Rows are points. A path goes straight from each point to the next, and from the last back to the first. The post is the endless flat space through its rows: a point in 2 columns, a line in 3, a plane in 4, and so on, so that a path can go around it. How many times does the path go around the post? Going back the other way cancels.

Post (1 x 2):
[[-21 -12]]
Path (21 x 2):
[[ -6  18]
 [-28   3]
 [-61  -9]
 [-36 -38]
 [ -9 -28]
 [-18 -26]
 [-71 -21]
 [-54   7]
 [-20  10]
 [ 30   0]
 [  4 -34]
 [-31 -50]
 [-49 -21]
 [-33   2]
 [-13  20]
 [  7   6]
 [-27   1]
 [-61   7]
 [-47 -35]
 [-11 -36]
 [ 13 -17]]
Times around: 0

Post (8 x 9):
[[ 29 -23   8 -11  52  -4  10 -48 -18]
 [ -6  44 -17 -68 -22  35  20 -15   4]
 [ 38  -6  14  35  10  -8 -23 -22   0]
 [  7 112 -42 -11  -9  24  64  56   3]
 [-17  -4 -12  -3 -25  11  22  -7  -1]
 [  8 -18 -23  29   1   6 -22 -23 -40]
 [  7 -21  12  -3  19  -7 -34   6 -11]
 [ 45  24  -7  31  22 -64   0   6 -24]]
Path (8 x 9):
[[ 22  25 -32   5  48 -35  55  -8  35]
 [  6  15  -3  -2  33 -14   6 -50   4]
 [-21  -5  91   2  32  50  15  26  36]
 [ 23  26  64 -27   2 -32 -26 -22 -12]
 [-29  32 -28 -28  39  30  13 -17 -32]
 [ 16  19 -10 -20  16 -15 -22 -33  -6]
 [ 43  36 -69  29  -1 -50  10 -17   4]
 [ 53  32 -30  14  -1  -6  33  10  48]]
Times around: 0

Post (17 x 18):
[[-96 -15 -32  -6  24  14  38 -14   0  15  -2 -18  15 -38 -40  -3  49  29]
 [-18  19  76 -35  47  34  74 -34 -27  30  29 -37  21   3 -19   1 -47 -25]
 [-59  93  19 -13 -11  45   3   3  -5 -15  20  -9 -45 -26   1 -43  47 -53]
 [-16 -37  -1   1 -18  38   2   4  29  32 -43 -20  -4 -63  13   9 -47   2]
 [  4  11  43   1  -3  37   5 -44 -11  40 -32  24 -31   4 -18   9  13  11]
 [-26  50 -20  15  -5  -8   0  48 -53 -54 -14  45  25 -52  13  -2 -14   7]
 [  3  38  30  31  51   0   2  13  31 -23  59  -7  12 -36 -49 -16  41  11]
 [ 16  39  36 -46 -71   4   8 -30 -12  33  37   4  16 -32  65 -22  12 -58]
 [-15   6  25  20  49  15  -3  15  31  15 -15  30 -19 -86  22 -38 -29   2]
 [  3 -23  -8  18  -3  -9 -51  -7 -19  10   8  26   6 -48 -25  16   7 -27]
 [  0 -27  -5  19  26  -7 -41 -38  13  21 -21  17  54  -7  26  -2 -29 -26]
 [-44 -48  13 -47  11   7   9 -32  30 -29   7  14 -74   1 -44  19  32  -3]
 [  7  26  14  50 -12 -11   4  -7   7  36 -19  19 -42 -14  33 -33  -5  -4]
 [ 16   1  45 -36  -4 -83 -32  45  15  -3 -18 -24 -54 -20 -45  -8  55  54]
 [-20  11  -5 -19   5  45  -9 -24 -12  47  50 -39  21   5  22  -4  25  -2]
 [ 26  -5  18 -17 -53 -14 -13  30 -38  29  16 -26  45  -2   7 -71   8  22]
 [-21 -42  -4 -17  -2  23  39  63   2  15 -60  -2   9 -61  20  -8   0 -21]]
Path (26 x 18):
[[ 11  33  31 -32 -40  -1 -27 -11 -25  -2  67 -30  22 -71  -1 -13  18 -68]
 [-19  34  30 -63 -14  43  -7  12   2  18 -52 -55  -7  -9 -12 -18   8   5]
 [ 40  59  60  30  41  26 -10  -2  55  26  35  33   0 -51  12 -64   9 -60]
 [-44  44 -25   2 -15   8   0  34   1  -8 -14  29   8 -16  17  13 -19 -22]
 [ 29  13   4  14  -4 -62  -5  25 -12  68  -3 -28  33 -49 -19   5   7   7]
 [ 21  23  17 -18  11  48 -49 -39 -40  30  -1   7 -39 -46  11 -30 -39   4]
 [  7 -16  12   9  -3  16   7 -11 -58  10  -3  15 -19 -52  26 -38   7  25]
 [-26   3  16  39 -13 -40  23  -5 -73  23 -19  22  39   5 -38 -39  45  11]
 [-78  41   5  12 -46  16  34 -11 -29  45  -9 -11  10 -51 -11  11  31 -12]
 [ -6  18 -12 -12 -28   7  33  42 -24  49 -54  23  22   3  31  24  20  -9]
 [-12  41  -7 -10   0  30 -10 -11  13  47   0 -12 -12 -47   0 -48 -31   2]
 [  4  32  -2 -38   5  11   4 -37  18 -28 -11  -4  36   3  42 -13   6  -5]
 [-25 -22  -1  19  27 -21   3 -36 -54  13  -4  -2 -36 -20 -28  69  23  -3]
 [-31  -8  31 -56  37  14  -9   3  18  49 -36 -37  17 -33  17  27  54   6]
 [  7   7  44   9 -44 -30 -28  11  21  20   8  17 -20 -51 -13  58  -9  30]
 [-46  58  23 -57  -4   5  -4   2 -65  15  28 -16  25  -2 -70  47  -9 -27]
 [ -7  27  36 -47   5 -32   4 -26 -27  20  16  11 -15   6   5 -44 -17 -21]
 [ -8  22  -2 -29  42 -26 -70 -10 -24  -6  -3  16 -19 -16  30   8 -11 -37]
 [-43   2  18 -34  22  14  27   0 -35  10  -9 -31  48 -19   3 -16  21 -24]
 [-14   8  23  82  35 -11 -39 -29   2  22  13 -19  18 -35 -42  40  44  46]
 [ 10  26  55  -6 -45  68 -32  -2 -12  34  -2  54 -20 -20  18   4  10 -15]
 [ -8   9  17 -32   9  27  18   8  -3  12 -29  41  32  25  -5 -12 -34 -14]
 [-11 -37  14 -41 -45 -29  52  -1  12 -38 -14  49 -20  -9 -16 -35 -11  30]
 [  4  -8   7  -6 -38  18  -7  56  29  23 -11 -10 -31 -15 -10 -23  32  -1]
 [-20 -36  33  12 -29 -19  74  21  28  14  28   8 -24 -46  17 -16  27  -6]
 [-73  21  22  21  41  32   7 -18 -20  21   6  -7 -39 -36   4 -56   3  -4]]
Times around: 2

Post (17 x 18):
[[-12  -4  33  23 -41 -31  25  -2 -15 -11 -30   5 -13 -15 -33 -10  13  43]
 [  0  31  50  43   1   1 -12 -20 -11  21 -24  12   8   1 -10  -8 -35   5]
 [-40  29  36   4   4 -11  31  53   3 -64  46  -8  -1  28 -37 -22 -38 -27]
 [  5 -11 -16  36  35  10  33 -19 -47 -16  61   1  36  61  10   4 -20 -20]
 [-39  11   4 -21  29 -30 -43 -25   8   1  52 -26  63 -31 -11  -7  32   2]
 [ 31 -35  45 -68   2   8  32  52 -17   5  20 -42  37  -6  22 -41  64 -11]
 [ -1  34 -38  14 -35  35  18  55 -52  14   6 -11  -3 -21 -13  -1 -10  -5]
 [ -3 -25  23  30   9  11  -3  26 -18 -33 -11 -55  22  10 -21  25  22   0]
 [ 26   3 -28  57  47  67   8 -13  15  33 -30   0  58  -4   4 -30   8  15]
 [-33  37 -49 -42  -2  -2  -4 -26 -64  -4  16 -10 -34   5 -57  -8 -46 -10]
 [-19  34 -15  60 -13  48  40   2 -43  26  19   4 -49 -57  -7  17  -1  -8]
 [-26  27   9 -13   3  41  21  13  34  48 -23  14  37   5 -41  29   6  17]
 [-61   2  15 -40  -4   8 -40 -29 -16   2  16  42  10 -45 -45 -14  -9  20]
 [  2  13 -40 -17  61 -37 -31  -8 -41  10 -33  -1  51  22 -11   4 -10 -16]
 [ 70   3   6 -10  22 -29 -19 -22 -28  29  10  42   5  32 -16 -16  49  -7]
 [-15  61  48  10  24  17   5   7  16 -22 -31   5  65  -4 -26   6  10  30]
 [ -8  36  50 -24   3  16  42  12  56 -35  11  10  -7  22  39  10 -33  44]]
Path (24 x 18):
[[-58  42  28  55   9  35  58   7 -24  12  -5 -38  54 -24  11 -22  -5  -4]
 [ 19 -24  64  -1  31  -7   6  24 -14   4 -36 -20   7  44  25  79  36  47]
 [ 32 -28  -2  24  -2 -15 -12 -17 -29  32  66  20  32  -3  52  -5 -55  34]
 [ 48  11 -21  14 -20  49  16  -3  16  -8  -2 -36   6 -22 -40 -14  -6  21]
 [  8  24  -7  48  57   7  25 -34  -1 -26  -2  16  11  30 -16  26  -1  -8]
 [-31  31  26   9  17  32  34 -17 -50 -16 -12  23  53  30  11 -38 -10 -21]
 [-26  31  41  -3  12 -10  11   1 -48 -26  27 -15  -3 -12 -15 -27  62   9]
 [-50  38  -4 -11 -20  78  -1  47   0 -47  63  18 -32 -25 -40  29   0 -12]
 [-31 -16 102  -4 -43 -11  30  18 -33  34   3 -42  64 -16 -35  28   0 -45]
 [-16  27  -9  54 -47 -19  -7  -4 -70  23  12  15  29   1 -43  13  13 -32]
 [-33  52 -13 -13 -21  52  11 -24  -3   5  18  14  34  -8 -51  -8  61  21]
 [-17  -7  62  14 -22   6  -2  10 -46  43 -30 -35  14  41 -85 -58 -24 -11]
 [ -3 -58  11  20  49  41  22   4  35  -5  42 -41  43   7  23   1  28  30]
 [-20 -32  52  59 -27  18 -15  12 -26  43 -12 -20  99 -49 -65  16   5  13]
 [ 21  25  17  -7 -30  17   3  48  -6 -40 -23  38   9 -27 -72  37  12  16]
 [ 16  17  35 -20  21   0 -10   3 -24   2  -3  34  56 -23   6  -4  -5  37]
 [  1 -12  24  52  -3  -6   9   9 -31  29  27   8  42 -10  -6  -4   7  19]
 [ -9  43  31 -55 -18   4   5  26 -27   0  40  13 -12 -52 -42 -17 -18 -21]
 [-21  27  18  14  -7  19  29 -44  -8  43   8 -43   8 -49 -13   5  14   5]
 [ 14 -26  63 -34  17  -1 -53   4  18   8   7  48  54  15 -37  -1 -13   3]
 [-20 -11 -17 -15  36  52  26  19  33  35  -4 -47   4  -8 -14   6  -8   1]
 [-31  10 -22 -27   6   0  33  34 -44 -18  39  13  -3  16 -59 -14  46   0]
 [ 27   3 -27 -53   9  -3 -42  24  10  -5  31 -19 -33   6   8  26  73 -20]
 [ 41  38  28  57  12  -9  48 -10 -32 -34 -16  11 -30  34  13 -23   1 -30]]
Times around: 1

Post (17 x 18):
[[-33 -41 -27 -20   8 -51  -5  10  19  18 -59  20  -7  12  12  21  47 -17]
 [ 20 -67  47 -39 -16  -4  33 -28 -31 -11   1   7 -29 -23 -52  14 -49  39]
 [ 62 -61 -19  -5  -5 -57  63 -28  -2 -20  25  -3  22  -4  -2  17 -22  37]
 [ 20 -19 -23 -20   7  -1 -11  43  21  44 -18 -12 -21 -13  -1  10  20 -21]
 [ 17  -2  14   5  -1 -30  -4  27  -6  18 -21   0  -3 -12 -31  15  60  -2]
 [ -4  55   6  19  -1  22 -35 -20 -44  17 -15  13   8  -8  36  -5  11 -16]
 [ -9  41   7  17  -7  22  12 -45  -7  18  -4 -27  -4   8  22  19  34   7]
 [-12  25 -28 -18 -34 -28  18  51   5  14 -24  11   8  21  32  16  22  10]
 [ -9  34   9 -14  13 -15 -27  -4 -14 -27  -5 -33 -21 -20  16  -1  20  21]
 [ 55 -60  23  -7 -20 -10  38 -10  -5 -44  13 -24   9  20  -8  40 -43  -5]
 [-10  17 -14  10 -10  62 -32   7 -45 -18  13 -12  -1  -4  33   1  38  24]
 [-15  41  -7  16   9  47 -19  -3 -30 -14 -40 -23 -15  30 -17 -13  -1  32]
 [-17  23  10   2 -26  33 -42 -25  19 -24 -30  -1   5 -13  -3 -24  22  20]
 [ -8  39 -18 -15  -1  42 -47 -16 -31  -5 -37 -42  27  -3 -16  34   2  10]
 [ 12 -58  36  22   9 -27  50   5   5 -12  21 -34  30 -30 -11  26 -44  41]
 [-13  -4  -9 -15  39 -23  -9 -28  14  22  -5  23  40  48  -7   6  19 -20]
 [ 34 -35   7  23 -31 -16  11 -20  -2 -33  34  -5 -13 -24 -46  47 -54  39]]
Path (32 x 18):
[[  28  -60   20   22   41  -48  -77   14   29  -13  -55  -48   11  -12
  -104   54   -5  -59]
 [  40   -6  -40   29   37  -17   -1   21  -51   15    1   19  -24   34
    44  -29   41   15]
 [  -5  -12  -33   -6   -9   26  -28  -37   65   29  -21   31    9   16
   -22   13    5   13]
 [  12   38   13   55   -2   20   41   15  -27  -44    9  -25   -9  -20
    44  -11    7   49]
 [  -2   42  -13   11  -13   -9   24  -28    1  -34   27   -1    1  -14
    40   -8   40   37]
 [ -17   12   -9   -1  -37  -44    4  -18   -1   13    3   49   31  -17
     7  -12   31   -2]
 [ -25   65    3    8  -55   14   26   33  -11    5  -19  -16  -33   38
   -21   28  -56   32]
 [   3   -5  -30   21    5  -32   16  -10  -21   43  -16  -22   -7    2
    18   29   11   28]
 [  28    9  -35    8   43  -19    9  -75   20   11   -3  -30   41   47
   -13   58   10   18]
 [  17    6   20    8   -4  -35   43  -13    3   -5   -5   47    8   19
    64   16  -30  -21]
 [  33    7  -22   11  -33  -14   35  -27   21  -32  -45    5  -17   13
    -9    0  -22    4]
 [  15   27  -25  -67   15   70   -6  -11  -77   23  -15  -13  -60   20
    20   11   26  -16]
 [ -46   -1   -7   23   15   19   32    3  -83   29    1  -12  -24  -53
    34   -1   64   37]
 [  25  -40  -38    6  -57  -52   -6  -39   10  -34   44    8   20  -22
    16   43   -6   18]
 [  41    5  -40   19  -34   -8   13   69  -67  -28   56    9    8   34
     3   44  -20   47]
 [  30  -26  -15   12   35  -30   32  -48   23   20   29   34   41   47
   116   11  -39  -12]
 [  -5  -26  -23  -19   43  -69  -18    4   -1   12  -26   17   15   -7
   -40   33   67    2]
 [ -30  -44  -50  -20   19   -2  -18    5    3   15  -41  -26  -12  -37
     4   59  -28  -23]
 [ -54  -11   16   -9   -5   30  -28    5  -16   25   -8  -39  -16  -66
   -43   18   54   32]
 [   9  -34    0   -7   15  -20   29  -19  -68   -8   21  -51   24   -7
    39   29   28   25]
 [ -21  -43    8  -46   14   38  -27   38   -2   17  -16    9  -20  -14
    -4  -39   44   53]
 [  10  -34   66   -8   -7   23   -3   27   -7   21  -37  -45  -27  -86
    -3   61   15   19]
 [   8   24   -4   23  -18   14   36  -25  -44  -27   11   23   24   12
    20   35   -3   31]
 [ -33  -11   26   21  -54  -31   45  -14    4  -10  -69   66    4   10
   -55   38  -24   -8]
 [   1   23   14   54   24  -39   44   -4  -37   43   15  -27  -38  -65
    25   26   75    1]
 [ -64  -20  -22  -11    2  -27   11    6    9    3  -47   -4  -70   35
   -61  -19   70   32]
 [  14  -29  -15    2  -38    9  -25   -8    5   34   19   -6  -32  -39
    16   28   19  -22]
 [   3   -7  -27   30   43  -29    8   15  -10   32  -32  -18  -64  -15
   -17  -51   45   77]
 [   9  -81    5  -27  -20   29   -8  -47   -5  -31  -36   -4    7    0
    23   46  -67  -14]
 [  27  -43  -31   -7   30  -34    6  -46   19   23    3   18  -16  -24
   -58   32   -8   17]
 [  53    7   -3   19   18   54  -40  -61  -21  -17   -9  -42   16   -1
   -59   21    7  -26]
 [   2  -11   16    2  -72   -8  -15   45    3  -61  -23  -15  -33  -18
   -43   -7    8   14]]
Times around: 5

Post (17 x 18):
[[ -6  10 -10 -34  23  15 -37   9   6 -73  18 -51 -23   4 -21   2  23 -36]
 [-28 -14 -10   1   5   5   0 -14 -18 -25 -27 -21  40 -30 -18  52 -14 -30]
 [-15 -15 -24  41  20 -40  13 -16   1  19  -2  28 -36 -11  30 -39 -18 -13]
 [ -1  14   1 -57 -14 -15  15  -1  41  13 -22  -7 -23  -5  18 -43  12 -69]
 [ 30  68  -6 -11  31 -19  23  26 -24   9   8  18 -10  34  -5  53  -4  -9]
 [-38  46   0 -44  28  10 -39 -16   4  -4  30 -47   6 -25  -3   6   4  36]
 [ 13   0 -52  12 -22  46   4  35  21  20  37  39  -2  19  15  -7   2  15]
 [ -7  36   0  15 -12   9 -22  14  31 -22 -16  49  34  -7 -38  11  -3  -1]
 [  6 -15  -2  52 -10  33 -29  29   4  34   4   6  27  -4  -3  12 -27  14]
 [  8  16 -25 -25  43 -14 -21 -28 -21 -20  10  -5 -51 -42  19 -26 -33 -47]
 [ -1   8   9 -36  61   5 -16 -33  28   2 -54   5 -33  16 -20  10 -20  30]
 [-15 -10  18   1  45  13   8 -17   8 -15  10  15  -5  11  17  11 -45 -47]
 [ 36  33 -11   4 -30  24  21  17  12 -30  15 -40  68  11  36  -7  37   5]
 [ 12  -2 -13  11   2  14  28 -41  19  -6  11 -23 -66 -10 -18  13 -29   8]
 [-11  -8 -16  10 -31 -33 -17 -38 -55  58  -4  35 -29   6  30  13   4  10]
 [  2 -10 -54   5 -19 -22 -12 -10 -33   4  41  -8 -13  21  -5 -26 -24 -24]
 [ -9 -15 -13  -5   8   0   4  -3 -68 -19  52  20 -29 -32 -13 -59 -19 -19]]
Path (25 x 18):
[[ -30   21   -8  -76    2  -21   49   24    4  -65   -5   31  -28   19
   -27  -14   37  -17]
 [ -37   18   17    6    8    2   -9  -36   65  -36  -41  -36  -59  -14
   -11   17  -29  -16]
 [   5   20    1   22   42    1   22    3    9   84  -17   11  -52  -29
    10    1  -24   30]
 [ -25   -6   42    5    8    9   35  -12  -36   29  111   -5  -19   64
    12    9   29   46]
 [  34    9   -6  -25    8   10   12   20   -5  -48    2    3    9   -3
     2    2   33   -3]
 [ -11   -6   12  -27   -3   79  -25   40  -36   -3   59  -52  -25  -79
    18  -31  -25   14]
 [   4  -27   16    5  -27   73    0  -43   24   10  -43   -9   19   47
    19   27   14   52]
 [  21   12  -30   41   22   66  -38   35   19  -37   40   14   -8  -36
     2  -20    5    0]
 [ -17   28  -40    2   40   -2    7   15    4  -31   49   35    6  -46
    13  -15   12  -11]
 [  16    7  -43   75  -11  -45    2  -30  -53   47   14   90   25   21
    19   21   -4   35]
 [ -11  -14  -57  -10   16   39   42   43   -6   24  -14   35   21   63
    -9   11   23  -26]
 [   7   30  -11   17  -16  -33  -37  -11  -11   13  -54  -48    2  -11
    20   11   39   47]
 [  28  -51  -21  -17    3  -24  -15   10  -50   11  -38    6  -41    3
    14   35  -37  -43]
 [  13   -7    1  -96   23   81  -59   28   -2   48   42   -8    9   30
   -60   41  -28   19]
 [  42  -21  -58   24  -15   28  -18   -2   73   13   26  -77  -39    3
    34  -17   19   -3]
 [  54  -14   -1   -9   74    7    7   17    3  -51  -46  -31    0   -9
     0   16  -22  -13]
 [ -28   13  -28  -23    4  -37    6   29   21   51  -10  -47  -24   19
   -11  -17  -39    0]
 [ -30  -82   -3   31  -22   41   23   32    2  -77  -25   15    4   30
   -22  -36   44  -41]
 [  20  -39 -103   23  -40   23    7   -7  -16  -30   -3    4    8  -27
   -39  -15  -10  -39]
 [  31   21   15   -5   14   13   12  -48   76   14   19    7  -45   21
     7   44  -40  -32]
 [   1  -16  -38   27  -24  -59   -2  -31  -44  -17   11   29  -58  -29
   -13   11    3   14]
 [  -7   59  -56  -32  -15  -19   -9   -6    4   19  -12   21  -41   10
    22   47  -51  -51]
 [  -5    4  -23    5   43   -9   -9   13  -27    6    1  -54  -11    6
    10   -9  -14  -55]
 [ -27  -15    0  -11  -14   49  -11   33   24   34   -8   -1   40  -28
   -17   54    9  -52]
 [ -26  -17  -75   13  -15   12    7   -1   39   23   66    6   -9 -103
    45  -11   -8  -12]]
Times around: 3

Post (17 x 18):
[[-10  18 -39 -32 -15  25   9 -14 -17  -8  -8 -16 -14   5 -36 -11  40   8]
 [  4 -23  16  26   1  -7  19  -8  -6 -14  36 -11   4  28  -8  -9  29 -23]
 [  4  -7 -48 -34   2  14  16  31   1  15  47  18  21 -13  17  19  29   6]
 [ -5  19  -5 -31  21  10   1  25  11 -38   8  17  -6 -20 -61 -19  29 -14]
 [ 30 -58   7 -21  56 -30   8 -37 -25  -5 -56  24 -10  -7  -7  24  18  39]
 [  5  -9  39   3 -25 -17  -6  -5  36 -15 -14   3   0  21 -20   3  35  -7]
 [  1 -23  25 -12 -16 -20 -17   9  25 -40  -5 -12 -11  12  43  -8   9 -21]
 [-31 -12   8 -22  11  44  24   9  15 -23   5 -17  32   6 -67  -2  14  35]
 [ 24  -9 -26 -66 -16  32  -5 -26 -31 -17   7  32  11   2  -9  -8  -8 -38]
 [ 16   7  -7 -34  48 -20  40 -23  -9  29 -16  26  26   8  31   7  28  23]
 [-19   4  42  14 -11  13  -4  16  16 -39  13  16 -23  -4 -44   3  -7  41]
 [ 29  24 -10 -21  23  -8 -17  -6  20 -32   1  -8  -9  40 -31   0  32  33]
 [  6  32 -31 -22  11  19  10  10  63   4  36 -11  -4 -10  -2   3 -15 -21]
 [-13 -33 -28  -4 -29 -23 -42 -39 -12  14  -9 -23  17  -1  19 -63   0  14]
 [ 18 -20 -18 -49  64 -35  -1 -60   7 -40 -10  38   5 -19  11  46  14  29]
 [ 32   1  45  70 -21 -27 -24 -14  40 -18  15 -55  20  -8  27   1   6  22]
 [ 34  18 -64 -11 -16 -13  28 -48  79 -43 -23 -23  14 -58  14  -9 -70  34]]
Path (28 x 18):
[[  -3  -40   11  -15    6   21   -8   -6   55   10   64   55  -46   -3
    13   37  -58  -15]
 [  43  -76   -1   24    6  -60   42  -26  -32    1   22   -9   30  -14
    33  -31   41  -20]
 [  -9    0   16   -7  -12  -38   17   -8   32  -49   33    7   22  -19
    14   23  -14   -4]
 [  17  -12   38   -7   67   23   30   50  -24  -34   30   10    1   15
   -16   50   42  -14]
 [  -7    9  -74  -98   55   13  -47  -28   27  -39  -29    2   -1   -8
   -25  -38   -4   12]
 [  52   72   -5  -16   70   14   60  -69  -15  -25  -13  -46   -3   47
   -49  -22   62  -20]
 [  26   60   23  -32   46   -9  -25   11   48   15   -1   16  -30   35
   -56  -43  -41   66]
 [   3   11    0  -27  -56    7   16    9    3   -2   15   22   -4   42
    -6    7  -13   -1]
 [ -29   10   -8   28  -40    9   19   23   44   -5   20    7  -42    2
    -4   51   -8   17]
 [  15   32  -31  -25  -55   47  -19  -19   34   -5   20  -34   32   45
   -32  -18   24   -6]
 [  62  -15  -50   -9   45  -36  -58  -22   50  -34  -13  -59  -31   13
   -12  -38   18   34]
 [  -8   12    3   18    9    8   -1    5   32   19   81   44   13    4
    16   48   57   23]
 [  40   80   48  -27   -3   34  -57   -2   33  -59  -29   22  -15   47
  -108  -39  -33   34]
 [ -39  -31  -43  -27    8  -38   14  -26   24  -41  -13   34  -29   20
    45  -19   34   30]
 [  21   -3  -14    3  -26   26  -27  -13   25   -1    8  -49   -4   -6
    12  -17    5   27]
 [  24   -6   38  -15   57   -1   53    3   22    2  -17  -16    3  -41
   -29   43   43   12]
 [  13  -44   -8  -21   76  -48   35   14    0    8  -21   -9    8    4
    48   49    3   23]
 [  -1   74   -2  -11  -35   26  -31   15   37  -10    5  -25  -18   30
   -11  -33  -21   -7]
 [  10    7  -20    8   21  -27   10  -35   17  -65   29   16  -12    3
    25  -29   31  -49]
 [  43  -16   30  -13  -17   51   -5  -14   -7  -31  -39    3    0  -37
   -61  -15   -9    4]
 [  15    4   34   -9  -43   -9   12  -18   -2  -20  -20    0  -35   24
   -12    0   -5    9]
 [  -9   15   26  -27  -23   24    4   63   19    5  -16  -11  -12    2
    34   14  -43   38]
 [  15  -24    4  -38   32   44   17    6   -5   -7   19  -29   37   19
   -15   90   20  -15]
 [  -3   44  -36  -61  -45    6   14    2   44   36   -1   22   14    6
   -29  -29  -14   59]
 [  46   56   24   11  -46   27   11  -20   35  -54   47  -24  -18   46
   -27   40   -2   26]
 [  38   32   24  -42  -81  -25    3  -34   18  -66  -19   12   57   22
   -42    3   14   22]
 [  65  110    1   -3    1   -2  -15   52    1  -28  -35   12    2    1
   -37  -19   -5   51]
 [ -49  -56  -15   32  -46  -23  -11  -39   20   21    4   -2   -9    7
    41  -17    2   48]]
Times around: 4
